Each row is a point. To make a cloud, some directions were put in groups of two or more. Within a group, all points are equally far from the middle, so they leave a hole (a ring in 2 directions, a hollow ball in 3). The other directions are filled evenly. Then the cloud was stretched, turned, moved and blurred a little. How many holes are there, and how many directions does each take, smallest first?

Cloud (20 x 3):
[[ 41   5  34]
 [ 50   0 -27]
 [-39 -14 -23]
 [-18  36  -4]
 [-22  -4 -42]
 [-24   4 -40]
 [ 24  19 -32]
 [ -4 -15 -47]
 [ 23 -45 -16]
 [ 60  -5  -8]
 [ 37 -30  23]
 [-13  31 -21]
 [-19 -36  -4]
 [  3 -24 -45]
 [ 28  11  39]
 [-30  23 -19]
 [-30  14  21]
 [ 43 -40  -9]
 [ 36  31  -1]
 [ 44  -2  33]]
Holes: 1 (3)

Cloud (28 x 4):
[[-38   8 -21  21]
 [  0   0  47 -27]
 [ 21 -25  41   1]
 [ 10 -23  59  37]
 [-14  13   6  23]
 [  4 -17  50 -10]
 [-13 -50 -47 -23]
 [  2  29  27   3]
 [-11  -6 -54  39]
 [  5 -19  65  33]
 [-48 -16   1   8]
 [-23 -22 -36  49]
 [ -1  27  41   4]
 [-17 -22 -41  28]
 [  0 -11 -13   9]
 [ 17  -4  41 -19]
 [ -2 -46   8  24]
 [-26 -53 -19  44]
 [-10  -1  59  22]
 [ 26  19  13  26]
 [  8  25  29 -32]
 [  5 -50  20  40]
 [-32  37   3  35]
 [-18 -41   1  33]
 [ 11  11 -18  30]
 [-24   8  24  47]
 [-24 -72 -22   0]
 [-24   4  -1 -22]]
Holes: 0

Cloud (47 x 6):
[[ 16 -16 -13   3   7 -57]
 [ 11  47 -25 -19  51  32]
 [  9 -21 -61  60  14 -56]
 [ 24  57  -7 -11  -5  37]
 [-28   7 -32  19  19 -28]
 [ 13 -16 -48  17   7 -12]
 [-10   4  28   5  17  18]
 [  4 -31  20  24   3  23]
 [  1 -49 -37  10   6 -32]
 [ 38 -12 -16 -18   8  15]
 [-18  18 -15   8  23   1]
 [  6  46 -32  52  44  31]
 [ 17 -31 -30  15 -13 -42]
 [  6 -28 -23  35  41 -34]
 [  3  -3  33  -2   3  17]
 [ -1 -48  15 -38  12  21]
 [ 11  50  -6  27  53  -4]
 [-13  11  33  28   0  14]
 [ 54  14 -32  19  -3 -27]
 [-12 -48  -9  58  20  -3]
 [-29  -5 -47  48  -3 -35]
 [ 22 -19 -24  23  20 -21]
 [-26  -8 -10 -36 -18   6]
 [-11  18 -44 -15  32 -30]
 [  1  29 -19 -15   4 -31]
 [  9  35  21   6  16  16]
 [  9 -56 -12 -55 -28 -41]
 [ 13  33  17 -47  13  29]
 [  2  28   4  13   4 -28]
 [-30 -78 -36  45  -2 -56]
 [  6 -42 -43 -27 -32 -28]
 [ 20   9 -78  46  33 -47]
 [ 49   9 -42 -10  29  10]
 [ -2  37  -8   8  17  34]
 [-49 -53   9  -4  20 -19]
 [-17 -42  23   7  10   5]
 [ -6 -24 -58 -33  -7 -19]
 [ 16 -17 -29   4  34  42]
 [-24 -18  22 -40  14  24]
 [-18 -76  -6 -24  13  10]
 [-35  -8   7 -23  -1  32]
 [ 50  37 -45  28  -8 -14]
 [-40 -25 -29 -44  21 -37]
 [  2  17 -16 -61  20 -14]
 [-11 -21 -49 -26  -3  -4]
 [  6 -26  12  29  -2  -9]
 [ -1 -37 -20  45 -21 -10]]
Holes: 1 (2)

Cloud (78 x 8):
[[-25  15  38 -12   4  26   5  42]
 [ 35  -2   0  -6  65 -52  13  16]
 [ 35   2  15   3  -2  -7  43 -16]
 [-21 -16 -30 -36  33 -36  28 -18]
 [ 26 -56  -5  35  13  20   3  12]
 [-18  44  -4 -48   4  16 -45  -1]
 [ 50   6   2  18   7  39  28  45]
 [ 46 -13 -10  22  61   0  31 -21]
 [-38 -11   2   2 -52  27 -58 -10]
 [ 58 -31 -15 -28  34 -65  14 -23]
 [ 58 -35 -12 -17  28 -32  -9  16]
 [-14  -6  15  11  -6 -47   9 -13]
 [ 25 -10 -20  -5  53  -5 -17  44]
 [-28  14  13  15 -32  20 -29 -48]
 [-14  -8  28 -18 -25  28 -11  -4]
 [ 41 -15  26  24  -9   5  28  19]
 [ 16  -4  15 -34  15 -26 -40 -24]
 [ 14 -33 -27   7  16  29  -9  32]
 [-17  24  -1 -26  19  32 -20  -5]
 [ 13  34  31 -34 -20 -14 -54  36]
 [ 31  -6 -22  -6 -15  17  27  30]
 [ 26  -9  45  28   0  -5 -32 -32]
 [-18  -6 -33   1  12 -16 -14   3]
 [-20  32   4 -19 -20  -3 -19  -1]
 [ -8  29   2  33 -59  23   7  12]
 [ 15 -20 -23  15 -26  37 -21   9]
 [-14  24  10 -31   9  -3  12 -15]
 [  7 -13 -13 -31 -18  56  16   9]
 [ 39  15  11  -8  31  20  -2  11]
 [ 28   9  19  -1 -23   9 -65  -3]
 [ 17 -39  21 -40  10  16 -30  22]
 [ 26  -2 -15  14   1 -23 -41   4]
 [ 18   9  52 -17  13  47  12 -39]
 [ -1 -16  21 -22   7 -61 -28   5]
 [ 50 -34 -37  -7  65 -31  25  36]
 [-35 -38  20  10 -27   8 -18 -19]
 [-51 -12  44  -6 -52  58 -64  -8]
 [ 13  -1 -10   5 -35  -4 -26 -10]
 [-31 -35  47 -15 -22   9 -36   0]
 [ 49  11  -3  25  62 -29  46  11]
 [-34  -4  16  15 -35  61 -57  -6]
 [ 81   6 -36   4  68 -31  39  37]
 [ 15 -12  -5   0   8 -33  27  34]
 [ 41 -48   6  -3 -18   7 -31  20]
 [ -2 -13  18 -15 -53  59 -24  13]
 [ 59   2   8  -7  62 -53  34  23]
 [-25  37  46 -11   0   4  -8  13]
 [ 37   8 -36   1  -2 -25  38  31]
 [ 12  -8 -11  24 -15  28  19  -3]
 [-18  -2  20  21 -27  57 -21 -18]
 [  2  -3 -20  -6 -15  23  -3  21]
 [ 46  23 -22   5  83 -19  -2  40]
 [ 45 -46 -18  23  35 -28  12 -35]
 [ 65 -11 -23  -2  74 -67  65  26]
 [-55   2  34 -21  -5  75 -34  34]
 [ 31 -48   1  20  38 -40 -24 -30]
 [-43 -29   3  34 -11 -18  12  41]
 [ 19 -48  12 -39  10 -39 -19  -5]
 [ 40   6   9 -28 -21 -30 -18  -6]
 [  1   6  -7 -19 -37 -71 -11 -35]
 [-32 -25  18   1 -49  19   7  13]
 [ 67  36   0 -14  56 -13   1   5]
 [ 35 -24 -34 -42  48 -51  34   6]
 [-20 -19 -25  -2 -69  14 -42   7]
 [  8  56   9  15 -12   3 -34 -10]
 [ 63  15 -25  17  36   2  48  16]
 [ -5   4 -39   3  28 -14  31   4]
 [ -5   1 -22  20  16 -58  19  -5]
 [ 23  55 -18  21 -10  24   5   1]
 [  0  -2  -9 -19 -29 -55 -10  -8]
 [ 19 -10 -29  -7  22   1  10 -46]
 [-10  34   7   8   7   4   2  64]
 [  9 -68  -8  -2  -8 -20  -3  12]
 [ 15  -5   0 -10   3 -65  30  -5]
 [ 13 -68  10   3  37 -40  24  20]
 [-12  -9 -23   0 -35 -16 -58 -34]
 [ 29  24 -19  13   1   1 -19  -3]
 [  2 -38   0 -31  12 -47 -46  -9]]
Holes: 0
